Rows are points. The points of each table are mixes of a few directions, plus a little noise. Count the directions of each table, and those that both share. Where both have some left over, give the other angles between the two spaces (their principal angles), to ten degrees, smallest first.
In the rows, 128 means zero.

First, 6 rows:
[[  7 128 137]
 [172 128 123]
 [155 129 126]
 [152 129 126]
 [105 130 129]
 [174 129 124]]
Second:
[[130 122 156]
 [125 136  92]
 [133 113 193]
 [125 139  80]
 [133 113 196]
 [123 145  51]]
Directions: first 1, second 1, shared 0; angles 90

First:
[[129 151 109 156 142 128 143 132]
 [128 136 121 138 134 128 133 129]
 [127 226  46 249 192 127 198 143]
 [128  74 174  62  92 129  90 120]
 [129  70 177  56  90 129  87 119]
 [129  85 164  76 100 128  97 122]
 [127 148 111 152 141 128 142 131]
 [128 136 122 137 133 128 133 129]]
Second (9 x 8):
[[126 140 129  38 148 114 114 173]
 [121 101 133  83 134 115  71 141]
 [103 138  89 201 135 123 147  70]
 [161 163 143 144 116 147 195 144]
 [174 143 112 195 119 123 129  81]
 [121  80 130 190 111 127  74  82]
 [ 83  99 188  66 114 159 151 205]
 [ 69 148 105 119 149 130 173 131]
 [194 143 125 117 127 113  98 124]]
Directions: first 1, second 4, shared 0; angles 30

First:
[[145  71 131  87 133 126  69  96 152  86  82 138]
 [134 163 114 152 112 144 183 160 136 150 166 121]
 [110 142 141 137 141 115 117 118  99 142 126 131]
 [156  90 131  78 131 137   7  46 125  97  64 174]
 [111 118 133 138 135 113 171 165 137 125 139 100]
 [140 196 109 158 106 158 160 133 114 172 171 145]
 [119 124 128 137 129 120 169 160 139 126 143 107]
 [109 123 137 137 139 111 151 147 123 127 132 111]]
Second, 8 rows:
[[141 118 123 128  99 131 117 110 152 165 103 135]
 [ 84 148 145 148 140 148 219 144 203 110  86 136]
 [157 131 173 137 159 129 132 126  60  63 169 132]
 [106 100 110 132 119 121  80 114 102 167 150 105]
 [151 124 189 152 131 156 178 112 191 133 113 151]
 [137 130 111 122 102 115 115 117  86 126 100 134]
 [127 139 118 104 156 107  65 125 115 156 146 132]
 [122 134  54  98 121 119 120 175 115 104 159 101]]
Directions: first 3, second 6, shared 1; angles 40, 90

First, 10 rows:
[[166  98 116 139  81  92 125 145 156 101 167 144 151  96 113 102 134 139
   93 185]
 [138  91 139  88  94 160 138 108 128 111 142 102  95 152 170 135 169 187
  159 117]
 [136  84 132 131 110 129 142 140 130 119 136 121 139 175  85  98 151 149
   98 159]
 [124 249 159 178 175  65 155 101 155 149  73 154 119 117 117 123  46  41
  153  65]
 [108 175 135 137 175 126 133 116 118 147  99 130 123 120 132 146 100  95
  147  88]
 [122 121 126 133 147  92 126 120 114 144 135 154 120 117 122 119 133 121
   85 119]
 [137  83 119 100 124 161 129 137 119 109 150 108 143 110 141 145 152 168
  144 153]
 [ 86 201 111 144 135 130  74 129 118 171  98 155  97 120 159 148  98  71
  125  86]
 [152  80 126 122  79 170 144 155 150  87 142  93 162 163  94 113 148 163
  148 186]
 [110 102 114 106 158 158 114 131  96 138 136 121 128 108 145 154 148 149
  130 122]]
Second:
[[136 107  50 181  99 150 182 114 110 105 119 159 169 121 154 127 138  95
  127 103]
 [100  78 172  87 144 136 100  94 100 140 182  57 156 104 143 151 153 125
  156 134]
 [126  92 121  99 155 159 134 129 105 121 142 112 137 102 145 154 149 164
  145 131]
 [119 122 140 131 119 119 120 112 126 134 142 110 140 130 129 125 130 106
  131 127]
 [131 166 159 127 124  99 105 140 154 140 115 135 100 150 105 110 108 124
  114 137]
 [134 135 145  98 154 134 116 150 133 130 120 130 102 124 120 137 126 170
  129 140]
 [157 100  49 113 171 196 183 171 103  94  96 179 119  92 153 163 148 215
  136 124]
 [112 150 182 131 106  85  91 107 146 150 145  98 126 151 109 107 114  83
  122 134]
 [104 121 158 149  92  96 108  83 127 143 162  87 161 140 128 112 128  56
  131 121]
 [163 209 102 164 116 104 143 180 176 123  57 213  71 166  94  94  87 142
   88 130]]
Directions: first 6, second 3, shared 1; angles 80, 90

First:
[[102 132 121  70 133 117 137 139 103 126 198  80 120 138  53 129 116 142
  140 165 148  81 104  87  80 166 130 167 170 118  91  92]
 [147 140 104 100 113 126 150 146 106 149 172 131 140  99  96 130 100 109
  117 162 132 129 113 122  98 176 112 143 165 134 125 142]
 [ 84 143 148 144 131 158  82 111 164 141  70 181 156 114 125 124 147 207
  143 140  78 158 144  87 127 120 101 145 130 140 156 145]
 [133 122 138  87 127 106 162 141  96 136 187 117 126 109 103  85 136 103
  136 154 142  82 115 161 130 160 105 114 155 160 107  82]
 [ 69 105 163 124 166 117  88 102 131  86 122  65  92 191 117 127 163 172
  155 104 146  73 128 101 138  82 167 141  96  98  92  67]
 [134 113 138 161 147 130  85 104 102 129 105 136 120 113 173 121 132 120
  110 122 122 128 126 148 162 131 146 118  92 112 141 147]
 [121 160 133 154 118 171 106 126 187 105  78 180 144 131 128 151 127 157
  107 105 100 213 148  73 119 121 141 143 131 130 181 194]
 [147 123 124 125 114 113 169 141 135 137 129 129 131 130 141 119 133 105
  141 119 135 119 134 167 138 109 108 102 129 149 118 106]
 [167 133 123 155 120 138 134 130 132 119 114 156 128 112 165 129 120  85
   96 107 129 171 134 151 150 133 142 107 113 133 161 173]
 [159 118 109 144 113 111 173 142 145 125 114 106 119 157 156 152 122  90
  137  93 150 130 137 163 135  81 133 103 110 122 113 118]
 [146 118 108 144 125 121 122 125 107 153 118 126 132 114 152 142 112 117
  126 136 126 123 123 148 131 129 122 126 116 112 122 140]]
Second (9 x 32):
[[143 117 131 114 152 129 128 108 124 153 122 114 102 128 170 113 126 111
  157 147 121 120 125 124 145 136 157 123 147 128 118 136]
 [137 133 145 112 119 119 109 135 114 124 118 126 123 128 134 141 113 138
  110 110 147 124 148 120 111 123 122 125 124 140 135 100]
 [152 119 140 105 163 108  86 111 102 173 117 101  72 135 178 113  99 108
  168 137 128 122 134 110 144 131 175 121 143 144  98 125]
 [103 145 121 153  93 126 129 157 138  91 140 150 168 129  58 148 131 151
   88 101 135 142 128 136 106 115  85 137  98 126 139 121]
 [144 133 154 100 111 122 117 136 112 116 110 127 128 124 148 149 114 144
   97 105 157 116 160 120 101 125 114 122 128 142 149  83]
 [ 77 132  71 201 121 159 187 136 180 101 170 156 186 127  41 109 178 122
  140 156  78 155  67 160 158 128 103 144 111  89 121 207]
 [175 107 160  68 149 145 160  92 118 151  94 110 102 115 249 122 139 115
  140 151 145  91 154 122 129 151 157 110 177 129 157  98]
 [101 143 110 166 129  93  61 154 116 136 151 127 114 145  44 128  92 129
  138 105 117 159 113 120 132 105 130 141  88 142  80 146]
 [123 126 122 133 117 152 175 125 149 107 129 141 160 120 131 129 158 132
  114 139 124 123 121 143 127 136 109 128 136 111 153 135]]
Directions: first 6, second 3, shared 0; angles 60, 70, 80
